Every row gives one point. Each copy is the shape, with its points in the same order, turned, moved and blurred by noise. Is it also mirrored, or only turned?

Shape:
[[13, 6, 37],
[-4, 30, -18],
[30, 36, -25],
[15, 7, 35],
[26, -40, -25],
[-45, -30, 8],
[-35, 36, 27],
[1, 20, -14],
[25, 27, 38]]
Copy 1:
[[-1, 27, 26],
[38, 8, -21],
[42, 40, -28],
[-1, 32, 24],
[-30, 36, -48],
[-26, -31, -6],
[32, -15, 29],
[26, 15, -19],
[18, 43, 32]]
Copy 1 is: mirrored
Copy 2:
[[17, -4, 36],
[14, 22, -21],
[48, 19, -23],
[19, -4, 34],
[23, -54, -24],
[-44, -25, 1],
[-21, 37, 21],
[15, 12, -16],
[35, 13, 39]]
Copy 2 is: only turned
Copy 3:
[[36, -35, 5],
[-9, 1, -28],
[18, 20, -38],
[36, -31, 2],
[16, 33, 38],
[-29, -27, 40],
[-14, -54, -21],
[1, -2, -19],
[45, -32, -20]]
Copy 3 is: mirrored
Copy 4:
[[-18, 20, 39],
[13, 33, -16],
[-10, 60, -19],
[-18, 20, 37],
[-52, -2, -27],
[8, -43, 3],
[39, 14, 32],
[1, 29, -11],
[-14, 43, 41]]
Copy 4 is: mirrored

Shape:
[[-16, 2, -1, 11],
[-27, -19, -20, -1],
[-24, 0, 8, -8],
[60, 2, -5, -5],
[-5, 11, -3, -1],
[-21, -12, 12, 7],
[-8, 1, 9, -4],
[-19, -1, 7, -12]]
Copy 1:
[[-21, 3, 6, 15],
[-44, -15, -4, 5],
[-27, 1, 22, 1],
[41, -3, -27, -18],
[-13, 11, 2, 2],
[-22, -12, 20, 15],
[-12, 0, 16, 1],
[-23, -1, 20, -5]]
Copy 1 is: only turned
Copy 2:
[[-12, 13, 5, -3],
[-28, 14, 1, 22],
[-10, 13, 23, 9],
[44, -16, -34, -5],
[5, 18, 5, 1],
[-19, 1, 15, -1],
[1, 3, 15, 2],
[-2, 8, 22, 12]]
Copy 2 is: mirrored

Shape:
[[10, -4, 3, 22, -23, 3],
[-12, 24, -9, -5, 0, 7],
[1, -10, -16, -31, 15, 8],
[-26, 8, -4, -43, -20, 19],
[23, -30, 18, 45, -35, -7],
[25, -5, 23, 17, -29, -20],
[12, -24, -7, 60, -54, 9],
[-13, 7, 4, -28, 26, 2],
[-13, -34, 22, 33, -23, 7],
[-22, -11, -17, -25, 3, -25],
[43, -19, 13, 16, -20, -2]]
Copy 1:
[[18, -11, -15, 16, -9, -2],
[0, 28, 1, 4, 21, 10],
[-7, -4, 29, -5, 31, 19],
[-13, 22, 23, -24, -6, 33],
[25, -35, -18, 33, -33, -20],
[33, -13, 2, 14, -21, -25],
[13, -37, -58, 17, -28, -6],
[-10, 17, 34, 15, 21, 19],
[-9, -24, -14, 37, -33, 3],
[-26, 3, 24, -11, 16, -8],
[40, -32, 1, 16, -4, -7]]
Copy 1 is: only turned
Copy 2:
[[-19, -6, 9, 19, 2, 2],
[11, 21, 0, 5, -15, -11],
[15, 3, -7, -32, -12, 9],
[-6, 41, 6, -20, -39, 11],
[-47, -35, 18, 28, 17, 9],
[-40, -6, 16, 10, 27, -9],
[-43, -40, 3, 55, -7, 12],
[26, 19, 17, -32, -7, -1],
[-34, -30, 42, 16, -12, 15],
[-8, -1, 5, -41, -27, -21],
[-28, -14, 3, 4, 33, 18]]
Copy 2 is: mirrored

Shape:
[[10, -6, -6, 9, 29, -8, -28, 8],
[17, -29, -2, 19, -26, -5, 5, 12],
[-11, 1, 31, 6, -45, -1, 27, 7],
[0, 33, -18, 12, -25, -18, -4, 8],
[-49, 0, 6, 6, 28, 9, 11, -10],
[2, 5, 8, 1, 20, 36, -7, 22],
[30, 48, 8, 15, -1, -5, 39, 8],
[-26, -24, 2, 17, -19, -26, -38, -22],
[-16, 4, 22, -45, 46, -8, -5, 35],
[-18, -21, 39, 30, -25, 0, 6, -20],
[-14, -2, -10, 38, 2, 17, -2, 9],
[6, -8, 15, 32, -6, 8, -2, 43]]
Copy 1:
[[28, -8, -15, -11, 19, 18, -23, 18],
[-15, -21, 0, 12, 19, -30, -30, 2],
[-37, 14, 22, 21, -12, -23, 7, -1],
[-7, 44, -14, 3, -14, -3, -33, 7],
[3, 3, -26, 16, 8, 40, 36, 6],
[2, -6, 21, -1, 35, 33, -13, -2],
[14, 60, 26, 23, 23, -16, -13, -7],
[6, -28, -31, 1, -38, -1, -8, 14],
[6, 11, 12, -46, 39, 34, 31, 34],
[-11, -21, 8, 40, -24, -12, 18, -3],
[-5, -6, -13, 34, 18, 25, -18, 5],
[-13, -8, 17, 26, 26, 1, -27, 26]]
Copy 1 is: mirrored
Copy 2:
[[-23, 23, -5, -1, 12, -15, -22, -17],
[-24, 12, -5, -19, -11, 9, 30, 8],
[14, 3, 25, -10, -33, 11, 13, 23],
[15, 26, -22, -12, -30, -14, -18, 13],
[11, -22, 11, 25, 20, -23, -28, 16],
[-15, 23, 10, 6, 17, 19, -26, 10],
[41, 57, 12, -4, -1, -12, 2, 31],
[-17, -27, -12, 1, -31, -9, -12, -34],
[-15, 15, 55, -22, 37, -24, -49, 6],
[12, -22, 21, 16, -25, 9, 27, -9],
[-13, 3, -21, 25, 5, 7, -2, 11],
[-34, 38, 21, 11, -19, 2, 5, 19]]
Copy 2 is: mirrored
Copy 3:
[[12, 7, -13, 3, 23, -9, -18, 21],
[9, -26, 23, 14, -8, -19, 13, 7],
[-19, -19, 52, -20, -12, -6, 21, -18],
[-25, 16, 6, 8, -34, -14, -12, 3],
[-38, -12, -18, -26, 38, 5, 1, -16],
[8, 11, 1, 7, 25, 27, 4, -3],
[-6, 49, 19, -2, -7, -22, 25, -22],
[-19, -43, 12, -10, 4, -24, -45, 17],
[8, 20, -14, -55, 28, 28, 9, 27],
[-23, -35, 45, -7, 22, -19, -4, -14],
[-20, -14, -7, 27, 21, -5, 3, -8],
[-7, -3, 26, 27, 14, 3, 24, 22]]
Copy 3 is: only turned

Shape:
[[27, -1, -8, -18, 1, -15, -32, 8, -6],
[8, -2, 22, 5, 30, -21, 31, 17, 34],
[7, 29, 13, -29, -2, -42, -15, 5, -16],
[30, -6, 12, -2, 16, 43, 23, -16, -3],
[20, -20, -35, -13, -6, 24, 36, 2, 28],
[-2, -47, 14, 16, -15, -28, 1, -20, -36],
[-27, -10, 45, -11, -11, -12, 3, -20, -12],
[-9, 15, -14, -4, -46, 14, -28, 25, -9],
[-7, -38, -13, -33, -22, -5, -1, -5, 25],
[-10, -20, -5, -6, -36, 18, -12, 9, 0],
[-2, 36, 4, 16, 47, 30, 19, -12, 7],
[15, 8, 1, -20, -34, 0, -8, -30, 25],
[9, 21, -4, 0, 3, 33, 2, 10, -38]]
Copy 1:
[[16, 8, -8, -39, 6, -5, -10, 14, -12],
[19, 5, 4, 25, 30, -34, 52, -3, 13],
[11, 39, -11, -30, -25, -36, 2, 16, -4],
[-8, 18, 8, 26, 54, 0, -17, -3, 3],
[-19, -17, -36, 12, 44, 1, 4, -7, 34],
[30, -24, 3, 10, -6, -43, -33, -33, -17],
[-11, 10, 32, 8, -21, -57, -14, -12, -3],
[-7, -18, 3, -14, -31, 16, -20, 28, 17],
[-13, -40, -8, -32, 15, -22, 3, -19, 28],
[-11, -27, 5, -3, -11, 1, -17, 4, 13],
[-28, 29, 2, 44, 26, 8, 21, 16, -24],
[-14, 17, 2, -21, -3, 6, 4, -29, 28],
[-11, 13, -10, 22, 4, 0, -30, 36, -13]]
Copy 1 is: mirrored
Copy 2:
[[-22, 7, 8, 8, 1, -18, 14, 25, -28],
[15, 4, -11, -24, 55, -18, 21, 12, 20],
[-31, 0, 1, -33, 5, -37, -1, 1, -29],
[20, 20, -21, -8, 22, 44, 32, 8, -20],
[4, 13, -43, 3, -1, 15, 52, 33, 21],
[20, -60, -13, 16, 0, -4, 4, -7, -25],
[3, -35, 8, -32, 5, 12, -8, -19, -2],
[-13, 7, -12, -9, -36, 3, -29, 43, -4],
[-16, -23, -3, 1, -17, 3, 38, 20, 27],
[0, -13, -9, 2, -26, 19, -2, 35, 6],
[-1, 45, -35, -11, 49, 28, -5, -12, -2],
[3, 18, 5, -12, -34, -3, 26, -5, 7],
[-7, 16, -35, -13, 7, 30, -13, 22, -40]]
Copy 2 is: mirrored
Copy 3:
[[25, 22, -18, -20, -12, -6, 4, 31, 12],
[-9, -10, 14, 22, 6, -31, 8, 0, 48],
[-13, 15, -25, -22, -12, -34, 22, 25, -7],
[34, 22, 25, 4, 15, 13, 22, -34, 15],
[9, 20, 21, -22, 37, 23, -19, -13, 48],
[18, -40, -25, 7, 0, 16, -14, -3, -26],
[-17, -26, 5, 2, -18, 10, 27, 0, -20],
[-14, 44, 10, -21, -28, 22, -26, 25, -14],
[-2, -15, 8, -37, 8, 34, -5, 24, 27],
[2, 11, 18, -16, -11, 36, -18, 15, -2],
[-3, 47, 3, 42, 9, 1, 36, -27, 30],
[-5, 12, -3, -46, -25, 16, 9, -14, 23],
[15, 53, 9, 10, 9, 6, 6, -5, -21]]
Copy 3 is: mirrored
Copy 4:
[[29, -18, 1, -21, 13, -14, -13, 4, 12],
[-11, 20, 30, 11, 3, -31, 32, 1, 37],
[19, 27, 7, -41, 34, -18, -10, 4, 7],
[9, -12, 20, -4, -30, 10, 41, -28, -7],
[-4, -18, -32, 9, -33, -16, 41, -4, 17],
[-14, -3, 13, 5, 1, -40, -35, -39, -28],
[-35, 24, 24, -29, -1, -8, -19, -31, -1],
[6, 5, -20, -14, -13, 22, -33, 30, -6],
[-26, -22, -27, -20, -18, -27, -10, -8, 28],
[-16, -11, -14, -8, -26, 3, -23, 5, -3],
[4, 15, 23, 15, 14, 38, 49, -20, 13],
[15, 14, -22, -29, -28, -2, -11, -24, 29],
[13, -1, 7, -11, -1, 28, 18, 6, -35]]
Copy 4 is: only turned
